Each row of a before or after table is a point. The points were changed in one or more steps. Then noise was added and the rows were shuffled. The steps act on how far a point lies along the listed directions, d1 being the first. Name the steps. A step turns or swaps two directions, mirrors them in a line or flattens them onto one, adds a multiple of one to another, or multiplies one. Angles are multiples of 10 degrees, from the lower direction toward the higher: turns from -170 to 170, lines from 10 to 170 but not 90. Use the fewest steps. Two steps may share a direction if one is a turn and the other turns, adds or multiplies; they go together, in the order done. Otherwise the lowest direction goes first.
In the rows, 128 means zero.

Directions:
(1): [83 95]
(2): [161  83]
Before, 8 rows:
[[180 146]
 [ 89 114]
 [  7 107]
 [143 120]
 [119  99]
 [140 157]
 [129  95]
 [100 111]]
After (8 x 2):
[[134 158]
 [154 150]
 [251 168]
 [119 159]
 [164 151]
 [111 133]
 [ 84  99]
 [120  96]]
Steps: turn d1 and d2 by -170 degrees

Directions:
(1): [178 145 170]
(2): [115 194 117]
(3): [172 128  76]
Before, 14 rows:
[[165 155 120]
 [125  86  98]
 [159 106 151]
 [108 124 153]
 [149 150 163]
 [210 186 249]
 [161 141  95]
 [ 99  95 121]
 [100 108 158]
 [113  94 147]
 [ 98 170 147]
 [114  97 145]
 [121  83  96]
 [175 119  95]]
After (14 x 3):
[[132 131 126]
 [125 106 157]
 [132 146  97]
 [144 152  88]
 [152 136 147]
 [ 95 116 101]
 [119 105 156]
 [105 110 122]
 [120 112 147]
 [119 146  81]
 [ 14  82  45]
 [150 132 155]
 [118 113 154]
 [140 116 166]]
Steps: multiply d1 by -1; flatten d2 and d3 onto the line at 50 degrees

Directions:
(1): [173 133  71  97]
(2): [157  74 120 177]
(3): [ 79  80 100 100]
(4): [159  96 174  82]
Before:
[[154 119 167 132]
 [ 95 108 144  82]
 [159 122 139 177]
 [139 109  98 108]
 [135 158 164 193]
 [138  77  78 146]
 [139 104 176  82]
 [136 132  94 174]
 [131 138 202 148]
 [ 79 114 166  64]
 [117  71 154 189]]
After, 11 rows:
[[161 122 176 139]
 [133 104 183  69]
 [166 171 190 197]
 [126  63 166 177]
 [138 137  94 178]
 [120 106  83 110]
 [173 128 151 178]
 [120  66  60 153]
 [ 74  86 143  66]
 [ 67  85 165  52]
 [155 137 229 137]]
Steps: add -0.5 times d1 to d4; multiply d3 by 1.6

Directions:
(1): [138  93  78 186  85 113]
(2): [ 96 138 159 105  59  84]
(3): [189 108 143  98  84 174]
Before (10 x 6):
[[128 128 133 118 110 143]
 [146 127 125 128 168 143]
 [168 102  87 161 145 162]
 [111 140 146 107 152 136]
 [124 119 139 139  81  94]
 [123 130 124 120 129 147]
 [150 109 131 122  51 109]
 [107 111  95 159 123 125]
 [138 141 156  77 167 168]
 [ 92 169 144 112 177 118]]
After (10 x 6):
[[118 137 136 120 158 144]
 [151 125 123 127 166 143]
 [116 129 129 120 119 141]
 [129 120 161  99   9  80]
 [119 112  92 156 155 148]
 [155 108 103 145 126 147]
 [120 134 146 110  88 135]
 [124 136 161  85 129 146]
 [116 154 106 140 224 147]
 [123 127 147 133  84  95]]
Steps: multiply d1 by 0.7; add 1.5 times d3 to d2

Directions:
(1): [102 133 127 124 169  54  96  68 164]
(2): [143 117 145 148 230 127 143 162  96]
(3): [139  50 166 118 109 115 117  88  65]
Before, 13 rows:
[[ 99 175 105 123  89 130 125 146 187]
 [134 118 106 139  67 163 147 148  98]
 [115 176  91 133 111 135 118 133 181]
 [124 144 129 126 191 115 134 126 142]
 [135  92 153 125 160  97 103  95 108]
 [132 140  98 124  48 143 138 103 167]
 [114 193 110 146 179 127 141 161 165]
 [136 146 116 153 147 167 146 184 121]
 [102 178 111 117  28 178 142 150 197]
 [125 170 111 129 131 138 127 138 162]
 [120 165 104 137  88 186 159 171 141]
 [117 219  88 131  76 135 128 137 198]
 [133 119 127 101 125  84 105  75 118]]
After:
[[134 138 136 130 113 126 129 120 124]
 [118 160 131 143 203 106 133 140 132]
 [124 127 117 132 143 116 113 112 140]
 [152 123 133 139  68 250 189 218  67]
 [129 133 127 129 148 132 125 127 134]
 [138  99 150 121  36 212 161 171 104]
 [111 139 116  98 149  33  81  40 157]
 [111 134 129 122 165  61  84  69 166]
 [156 134 123 155 119 219 171 224  84]
 [111 117 135 121 118 115 124 126 132]
 [157 110 108 143  35 230 175 203  63]
 [112 146 127 123 211  82 121  99 161]
 [144 103 119 124  59 151 143 109 125]]
Steps: multiply d1 by 2.5; flatten d2 and d3 onto the line at 150 degrees

Directions:
(1): [128 205 184 123 168 121  91 147 122 116 194]
(2): [153 131 104 127  74  93  66 141  42 109 123]
Before, 12 rows:
[[105 135 176 120 178 153 172 103 225 119 168]
 [ 96  28  87 145 138 157 217  92 198 165  47]
 [ 98  63  76 148 113 160 217  91 207 172  48]
 [113  92  96 144 111 144 104 128 116 103 152]
 [117 193 171 124 181 154 164 124 165 135 140]
 [106  74  93 135  84 144 158 123 133 115  92]
 [126  89 108 137 163 130 172 129 163 144  95]
 [104 157 146 124 147 117 109 139 124 129 133]
 [158  20  36 146   7 117  99 114  68 114  70]
 [143 136 102 107  95 119 105 133  55 105 138]
 [152  30  56 142  52 125 147  82 109 114  61]
 [107 157 181 131 180 161 155 114 182 112 151]]
After, 12 rows:
[[116 135 157 130 150 149 133 121 146 109 131]
 [113 103 108 139 127 152 109 122 128 108 161]
 [142  78  87 145  71 130 103 117 118 117 118]
 [108 106 114 132  99 137 143 133 136 109 117]
 [115  84 116 135 141 135 160 113 153 141  89]
 [132 112 115 138 157 113 145 141 139 132 114]
 [140  84 100 140  95 132 135  96 127 110 114]
 [ 99 144 131 124 140 119 121 138 127 131 126]
 [139 133 110 104 114 136 129 129  87 113 140]
 [105 125 103 145 115 140 169 109 161 152  92]
 [122 170 146 127 151 144 151 122 134 130 117]
 [114 123 152 122 138 131 143 110 175 109 154]]
Steps: multiply d1 by 0.4; multiply d2 by 0.4

Directions:
(1): [115  99 139  71 134 185  87 135  62 188 126 162]
(2): [199 196 110 152 113 107  95 130 132 201  99 132]
Before (14 x 12):
[[173 146 117 153 111 111 140 134 151 127 120 118]
 [162 169 128 161 125  95 132 121 163 134 107 117]
 [120 125 134 106 120 143 119 138 110 139 122 126]
 [ 88  91 126  66 137 191 111 138  71 153 131 163]
 [160 158 118 129 128 110 112 118 139 155 121 123]
 [103 121 130 129 137 112 142 140 138  84 129 122]
 [123 121 132 139 130 112 129 113 132 113 127 121]
 [ 98 111 116 120 129 123 140 128 129 100 143 122]
 [132 123 133 135 123 132 115 134 104 157 117 132]
 [124 133 120 145 124 113 121 132 147 128 128 119]
 [114 120 139  86 136 168 103 139  96 156 119 153]
 [177 176 118 168 120  90 136 123 172 131 106 117]
 [ 98 105 136 131 128 129 152 126 137  97 123 122]
 [120 125 127 149 136 115 152 117 155  82 149 107]]
After:
[[212 185 109 157 102 103 113 136 145 176 100 125]
 [ 55  68 129 100 143 140 162 129 127  54 160 121]
 [118 125 134 106 123 141 121 138 113 131 125 125]
 [ 43  54 133  63 145 190 145 133  82  95 148 150]
 [ 82  89 139 130 147 132 164 118 144  50 165 110]
 [110 120 140  95 134 156 116 137 104 142 118 144]
 [153 143 128 146 120 124 109 137 109 172 109 131]
 [220 212 103 148 117  93  86 120 144 213  97 128]
 [ 45  55 150 113 138 144 172 128 132  45 143 119]
 [111 105 138 130 130 116 130 113 133 100 127 125]
 [134 144 118 140 119 112 116 131 144 144 127 124]
 [243 237 104 183 110  78  94 127 165 217  76 126]
 [ 58  78 140 114 151 125 156 140 132  42 148 118]
 [219 224 112 170 112  88  99 121 154 202  81 124]]
Steps: multiply d1 by 0.7; multiply d2 by 3

Directions:
(1): [168 174 133 150  61 182 154  98 208 152 122 156 149  97  96  75  95 107]
(2): [152 196 109 163 148 152 128 154 112 157 102 117 110  68 167 172 103 225]
(3): [152 159  79 105 139 104  54  72 109 180 195 131 107 156 152 107  64 114]
(4): [159  62 133  55 139 224 109 130 129 170  78 150 132 157 149 159 106 135]
(5): [172 144 210 113 127 124  73 107 141  87 171 136 182  84 138 204 133 106]
(6): [140 120 126 146 155 120 199 139 152 128 153 110  88 154  80 212  44  94]
Before:
[[114  57 125  71 153 156 133 141  84 136 102 129 105 174 143 139 142 132]
 [138  94 119  76 163 130 125 118 133 144 129 144  92 173 144 138  95 112]
 [147 130 106 119 102 186 137 139 179 160  88 145 142 100 130 129  98 158]
 [155 146 107 138 127 134 106 110 141 163 149 141 125 127 142 100  99 148]
 [144 123 115 129 110 110  97  97 123 147 160 121 129 142 114 106 101 100]
 [162 167 156 131  64 156 117  87 191 133 136 139 168 118 120 106 112 111]
 [159 141 133 113 133 173 131 129 135 156 116 142 120 119 132 167  92 132]
 [136 100 122 125 100 185 142 117 174 154 137 134 107 171 101 103  85  98]
 [ 66  15 156 104 160 133 192 181 123  80  68 135 132 194 109 140 186  83]
 [164 101 131 104 123 181 137 115 160 155 122 146 126 132  86 159  68 109]
 [142  94 134 113 115 141 124 109 146 145 117 157 130 156 114 128 105  71]
 [140 134 111 130  95 174 141 125 142 149 139 124 116 114 118 100 117 134]
 [132 110  88 114 147 126 153 142 130 141 123 106  98 174 118 141  77 106]
 [167 154 154 125 138 142  90 126 137 130 137 121 156 123 137 190 111 152]]
After (14 x 18):
[[181 208 123 170  29 192 189  93 247 165 118 147 144 111  79  78  55 106]
 [165 169 134 152 113 158 117 127 148 161 100 152 130  88 144 149  93 144]
 [155 151 115 148 107 118 110 111 128 152 145 117 124 114 121 116  94 136]
 [151 103 136 113 138 138 140 129 148 129 138 120 126 186  98 176  92 102]
 [118  85 127  80 182 134  99 159  40 131  98 110 105 140 193 179 163 197]
 [158 117 117 104  66 206 134 115 218 157  92 170 166 106 105  85  96 113]
 [ 89 119 154 143 209 113 112 202  59  93  68 112 136  92 204 210 198 230]
 [191 144 158 119 101 205 110 107 177 154 116 157 157  83 103 148  81 134]
 [159 121 148  89 111 183 118 111 156 146 124 151 137 129 121 148 107  94]
 [153 140 147 100 136 124  62 126 111 110 132 119 161 106 170 150 139 138]
 [155 145 126 125  74 197 132 109 173 151 134 136 140 102 116  77 121 116]
 [145 131 136  87 175 126  85 128 108 137 123 143 114 123 182 164 127 164]
 [155 127 119 129 107 142 120  99 168 155 145 148 141 132 125  84 104 118]
 [177 184 150 150  72 215  99 107 191 159 126 149 146  83 134 101 102 159]]
Steps: multiply d1 by 2; mirror d2 and d4 in the line at 80 degrees; multiply d3 by 0.7; swap d5 and d6

Directions:
(1): [120 203 186  54 105 140 219 122 110  94 116 117 139 177  91 103 133 155
 136 108]
(2): [ 91 137 196 106  60  95  89  97 147 195 173 123 105 132 117 156 166  60
 163 105]
(3): [161 144  83 116 108 154 171 150 197 111 116  86 168 142 176 152 201  52
 109 161]
(4): [161 172  96 173 130  96 145 170 117 157 176 154  60 166  73  97 176 137
 136 200]
(5): [187 185 151  91 175 134  78 196 136 141 194  96 166  80 126 159 139 165
 136  95]
(6): [130  63 153  89 104  60 158 114 107 140 157  92 168  92 164 111 155 189
 130 210]
Before:
[[148 142 138  65 105 108 222  99 126  70 108 102 147 150 130 114 138 170
  118 166]
 [132 200 123 103 110 141 202 154 148 127 143 123  90 211  83 114 186  92
  123 134]
 [160 104  83 212 168 118  96 166 145 118 143 129 114 108 146 139 154 152
  126 189]
 [135 144 103 172 147 159 126 164 117 123 146 133 103 146 105 132 125 141
  121 119]
 [156 191 126 124 122 117 138 165 134 155 160 115 103 157  79 141 168 100
  150 134]
 [159 182 120 113 137 131 127 164 146 150 171 130 130 142 103 123 174 131
  143 145]
 [174 182 118  79 154 154 193 167 136  95 118  98 141 150 122  84 128 166
   82 141]
 [124 157 153 134 121 128 142 120  81 138 131 118  88 141  95 120 159 149
  128 122]
 [174  92  72 146 161 126 110 167 147 137 151 113 148  80 154 134 136 134
  112 147]
 [156  87  48 164 227 137  92 138 135  78 115 158 156  73 163 144  93 158
   88 141]
 [128 157 104 113  95 112 210 127 138 109 112 151 110 192  88 102 162 126
  118 163]
 [143  75  80 158 183 168  91 140 144 105  83  97 158  73 187 165 110 110
  103 106]
 [179  72  89 170 177 130  80 173 136 111 151 133 141  83 170 144 127 193
  134 159]]
After:
[[121 205 161 126  81  97 169 132 116 181 166 155  20 209  39  64 159 110
  126 160]
 [167 223 129 123 130  77 157 189 103 159 205 170  61 180  18  95 170 185
  145 168]
 [120 137 101 152 119 112 165 121 112 141 129 168  84 176  85  81 149 145
  137 186]
 [144 143  95 157 128  88 184 146  90 134 133 141  76 174  66  89 147 160
  139 201]
 [ 54  20 177 116 123 152  41  51 133 138  67  97 171  49 206 195  64  76
  130  23]
 [160 179 114 145 130 129 170 154 100 133 143 108  87 154  97 113 200 144
  118 169]
 [153 203 126 138 142  72 199 185  72 155 203 160  26 213  13  57 175 206
  137 210]
 [ 84  46 126 142 110 140  81  76 140 148  95 139 132  90 159 149  79  78
  126  65]
 [163 239 148 118 114  98 168 144 110 132 179 157  39 192  27 106 155 151
  150 146]
 [ 86  70 151 179 122 136  51  95 155 131 109 129 131  95 168 176 111  96
  144  92]
 [ 54  57 161 110 114 130  32  37 180 142 110 142 166  68 194 208 101  20
  130  37]
 [ 81  37 142 155  93 163  56  72 178 126  84 140 141 107 201 188 105  58
  149  60]
 [112 115 133 151 101 130 133 133 127 147 155 118 112 140 124 139 152 115
  131 138]]
Steps: add 1.5 times d1 to d4; multiply d6 by 0.4; turn d2 and d6 by 160 degrees; turn d3 and d5 by -170 degrees

Directions:
(1): [122 196 128 126  70 181 164 106  59  84 132  72 164 132 111 133 140 112
  57  75 108  91 145  74]
(2): [140 111  64 179  77 195  97 105 169  95 123 138 150 125 140  71  76 108
 188 108  95  92  56 129]
(3): [ 83 110  80 146 150 170  83 201 107 133 114 132 172  85 142 157 157 151
  79 208  51 103 139 144]
(4): [ 96 104 232 125 147 160  70  82 190  89 128  70 136 113 118 172 164  83
 153 157 113 115 113  89]
Before:
[[104 125 221  99 150 113  93  94 149 119 127  68 131 113 124 172 164  91
  120 148 121 148 125  73]
 [124 100 231  91 167  77  99  98 171 125 132 118 103 140 134 168 159 107
  139 142 171 148 141 111]
 [155 122 127 128 112 148 123 106 171  98 107 134 137 148 139  92  81 105
  188  96 148 118 100 129]
 [153 122  41 150  89 148 116 136 119 122 124 166 140 138 157  76  95 139
  146 109 114 132 110 153]
 [148 114  74 148 113 155 131 128 129 127 129 150 139 124 136 101 110 134
  146 119 108 106 117 129]
 [133 150  65 124 106 120 159 130  99 116 111 149 127 133 138  78 102 137
  119  79 137 134 138 141]
 [132 124  98 162  90 154 122 126 137 129 114 116 137 127 127 101 113 131
  151  92 106 125 110 110]
 [131 121   7 160 107 147 120 161 119 130 121 188 137 142 142  63  97 152
  143 133 127 102  87 190]
 [154 140 101 118 117 105 140 140 111 144 134 154 123 111 125 114 117 125
  124 112 127 145 126 129]]
After, 9 rows:
[[123 122 201  99 145  96 106  93 152 131 126  95 119 124 129 148 145  95
  145 131 135 154 116  86]
 [145 138 103 118 118 110 135 138 116 137 131 150 127 105 123 115 120 121
  125 111 124 137 123 124]
 [118 105  94 163 116 146 103 151 151 141 107 129 139 114 137 108 123 141
  153 126 100 125 112 126]
 [104 141  31 149 111 168 114 178  81 111 121 154 165 125 131 100 131 153
   84 148 101  87 115 164]
 [136 147 203  99 110 116 129  72 136  95 133  94 119 152 126 136 139  97
  123  79 167 122 130  77]
 [125 121  69 129 127 116 131 139 130 122 106 159 125 126 148  83 104 136
  140 112 133 137 126 157]
 [133 111  81 144 126 154 121 141 122 132 125 147 147 115 136 119 125 141
  130 145  93 106 129 131]
 [134 123  45 147 100 157 101 153 107 120 121 153 158 125 160  99 123 142
  115 133  87 124 122 148]
 [138 129  98 139 100 186 109 131 156  90  98 124 167 136 144  99  89 114
  159 116 113  95 102 126]]
Steps: multiply d1 by -1; turn d2 and d3 by 40 degrees; multiply d4 by 0.7
